Each row of a before or after table is a point. The points were changed in one or more steps. Then noise was added and the rows were shuffled. The steps act on how far a point lies along the listed directions, d1 being the first. Write out the steps. A step turns or swaps two directions, mirrors them in a line or flattens them onto one, adds a multiple of one to another, or multiplies one. Angles are multiples of 10 degrees, from the lower direction toward the higher: turns from -170 to 170, lines from 10 to 170 but not 90. Use the fewest steps. Two steps may share a direction if one is a turn and the other turns, adds or multiplies; they go together, in the order done. Otherwise the lowest direction goes first.

Directions:
(1): [-20  32]
(2): [32 20]
Before (12 x 2):
[[ 10   4]
 [-31 -37]
 [  5  35]
 [-31 -38]
 [-18  12]
 [ -8   6]
 [-42  42]
 [  6  19]
 [-46 -37]
 [ 17  21]
 [-20 -14]
 [-29 -27]]
After (12 x 2):
[[ 17 -39]
 [ 20  -1]
 [ 10  33]
 [ 11   2]
 [ -4  25]
 [ -8   6]
 [ 16 -23]
 [  4  21]
 [ 10 -46]
 [ 57  22]
 [ 13 -48]
 [ 27 -53]]
Steps: swap d1 and d2

Directions:
(1): [  1 -25  13 -27  17 -30 -32  44]
(2): [ -2  13 -47 -13   8  11  34  42]
(3): [-12 -12 -44  -8  20  22 -44 -22]
Before (11 x 8):
[[-22  30 -88   8  12  60  12 -45]
 [  4  24  19  -2 -34  16  14 -45]
 [ -3  19  27  34 -40   4  45 -50]
 [ 10   4  81  21 -34 -28   4 -14]
 [ -3  29 -86  15  -2  63  37 -22]
 [-15  12 -34   6  -7  44 -23 -69]
 [ -4  -9  82  -6 -19 -19 -27   2]
 [-12   3  14 -14  -6  -3 -31 -21]
 [ -7 -11  12  21  -4  -4 -13 -12]
 [-20 -14 -42  -5  21   4 -89  -9]
 [ 24 -18  26 -12  -2   9 -31   7]]
After, 11 rows:
[[  1   8  31 -10 -23   4 -19 -42]
 [-12  -4   7 -28   2   1 -14  41]
 [-10  10   4 -19  -4  -6 -10   8]
 [ -6  -9   6  15   1  -7  -5   5]
 [ -3   4  35   6 -21   6 -20 -49]
 [ 22  -7  -3 -18   2  17  -7  32]
 [  9   8  23  35 -24  23   1 -69]
 [ -4  14  28  25 -13  10  -1 -69]
 [ -8  -9  33  21 -22  -9 -17 -57]
 [ -2  -6  12  -4  -6  -8 -20   8]
 [ -4  15 -18   0  -1 -15 -12  37]]
Steps: multiply d2 by 0.4; turn d1 and d2 by 60 degrees; multiply d3 by 0

Directions:
(1): [-33  43 -33  48  29  15 -21 -17 -29  12  25   7  10  -4]
(2): [ -3  33  42 -14  34 -33  44  22 -36 -13   5   9  16 -17]
(3): [ 20  23  37  38  -1  -1  -4 -27  24  -4 -15  12 -53 -41]
(4): [ -9 -38  40  36  29 -20 -49  11  -4 -20 -18   5  21  22]
(5): [ 34  22 -21 -15  47  -2 -10   1 -11  14 -48 -32 -27  30]
(6): [-30  -9   1  -6 -23 -46 -24  26 -28  38  12 -20 -46 -10]
Before:
[[ -8 -12  34 -11  -1 -39   2  19 -28   3  -6  -6 -16   3]
 [ 32  22  19 -18  13   7   7   6   4 -17 -11   1 -20 -23]
 [ 10 -21 -49 -21 -35  -8 -35  -8  28  36 -15 -29 -34   3]
 [-27 -33  21  -1 -65 -16 -15 -18  42   2  48  29 -13 -40]
 [  1  15  46  12  14 -14   5  -5  -6 -17  -2  37  23 -25]
 [ -6  -4  41 -13   1 -26  21   4  -4 -11   5  15   5 -15]
 [ -5  28  -3  27  18  -2  -2 -27  -3  16  -2  -2 -25  -8]
 [-18  12   3  15  23   7  29   1 -25   0  16  15  40   4]
 [-31  -9 -20 -45 -23 -67  18  40 -56  63  25 -55 -57   2]
 [ 18 -10 -28 -26   8  -2   8  26  -3 -11 -14  -9  41  31]
 [ 17  23   8 -14 -27   7  23  20 -16  23 -11 -14 -34 -11]
 [-52 -12  47   8 -29 -22  18  12  -4 -19  38  54  36 -33]]
After, 12 rows:
[[-53 -27  24  -2 -38  -5  13  11   5 -18  39  50  54 -15]
 [ 71  27 -46 -72  -4  68 120 -37  38 -23  -2 -11  36  11]
 [ 14   1  16   9  18  15  11 -15   0 -28 -13  12  25  14]
 [ 10  23  16  21  29   3 -32   2  -8 -12  -6   3 -21 -18]
 [-15  -4  34  18  -1 -26 -25   2 -11   2   2  27   6 -19]
 [ 29  36   1   5  -8  41  28  -2  -1   3 -15   0  -6  -5]
 [-24 -16  12   8 -29  14   1 -28  39 -26  52  45  45 -24]
 [ 23  17   1 -26 -21  -5  39 -19  19  21 -10 -10 -48 -20]
 [-18  -5  24  21  18  -7 -10 -10  -4 -15   9  21  25   0]
 [-12  -7 -23  14  26 -19 -33  30 -26  -1  -7  -9  35  32]
 [-18 -16  -2 -22 -23 -17  29  19 -19  26  16  -6  -1   0]
 [ 33  15 -35 -11   7  23   4 -29  34  -2 -20  -5  14  -1]]
Steps: turn d1 and d6 by 150 degrees; add 1.5 times d1 to d4; multiply d2 by 0.4; add 0.3 times d5 to d3

Directions:
(1): [ -5 -35  20 -20   3  12  14 -33   3  12 -18 -13  34  21   3   6 -26  55
 -30  57 -26  18 -46  11]
(2): [ 21 -29  -5  37  18 -10 -11 -21  37 -31  25 -26  51  35  -2 -41 -31  -9
 -15 -31   5 -39  16   7]
(3): [-59 -42   3  21 -21  -4  20  14  -5  -2  40 -14  -4 -13  19  34  10 -17
   7  36 -13 -47  22  45]
(4): [ 36 -11 -12  10  17  12   5 -19  41  40 -35 -21 -43   1  51  19   8   0
  13   3 -30 -50   2 -33]
Before:
[[  47   46  -10   16   15    9  -11   -3   -7  -28    0   26   14   19
   -20  -36    0  -50    2  -69   32   21   19  -28]
 [ -16  -26  -15   -8   -6   -3    8    5   11   17   10   -8  -16   -5
    12   13   -3   16  -10   28  -12  -15   -2   15]
 [ -14   40   -6   13  -17   10  -22   31   -4   -6   28    3  -17  -17
   -13   -2   28  -38   28  -31   27  -12   43   17]
 [ -41   -1   14  -14    0    0   18   17  -16    0   38    7   25   11
   -28    8   -5    8  -23   22   18   22  -18   23]
 [  18   10   22  -17   16   -2    0  -19   -9  -11  -12   20   28   21
   -37  -27  -19   13  -25    5  -16   56  -10    0]
 [  19   41  -33   47   14  -25  -50   10   12  -46   54   -1    1    0
   -10  -51   -7  -74   23 -121   62  -34   85    1]
 [ -15  -18   -3   43  -18  -20    1   12  -10  -49   56    6   40    1
   -29  -36   -5  -18   -6  -22   29   -7   40   30]
 [ -13  -15   11    2  -12   12   12   -3   -2    2   -4  -21    1   -5
    12   27  -10   -5   -3   28  -14  -26  -12    8]
 [  44    2    4    2   22   11   -1  -24    4  -22    7  -17   41   54
   -20  -40  -38   18  -19  -16   11   37   -2  -13]]
After, 9 rows:
[[ 30  -6   7  -3  14  19  10 -24  -3 -17   6 -14  40  51 -15 -25 -35  26
  -21   9   3  40  -7  -6]
 [-30   5   4   6   9  -7  11  23  -5 -14  52   6  26  16 -32 -10  -5 -14
  -17 -10  31   4   4  20]
 [-31 -26  21 -10 -28   1  23  -6 -39 -14  13  19  33  -6 -22  -2  -7  46
  -25  56   1  43 -22  31]
 [ 17   7  11   4  20 -11  -6 -11   4 -22   7  17  32  23 -38 -38 -19 -13
  -17 -21  -7  32  18   4]
 [-41  12  26 -78 -18  26  12 -28 -59  50 -42  22 -19 -22   6  50  -6  81
  -21  87 -19  92 -62  17]
 [-29  32  16 -29 -25  27  -1  16 -28  25  -5  12 -28 -22 -11  30  25  14
   16  34   4  32  -1  20]
 [  9  26  16 -32   1  28  19 -14 -39  11 -35  34   2   5 -10  15   3  14
  -13  27  -2  64 -39 -14]
 [ -1  -7   3  17  -5   6   3   0   8 -10   5 -20   2   0   9   9 -12 -23
    3   2  -4 -35   5   2]
 [  1 -19 -23   7   0  -9  -3   9  19   6  22  -6 -12   0   9  -5  -7  -2
   -3  -4   0 -26  16   9]]
Steps: mirror d1 and d2 in the line at 50 degrees; multiply d3 by 0.7
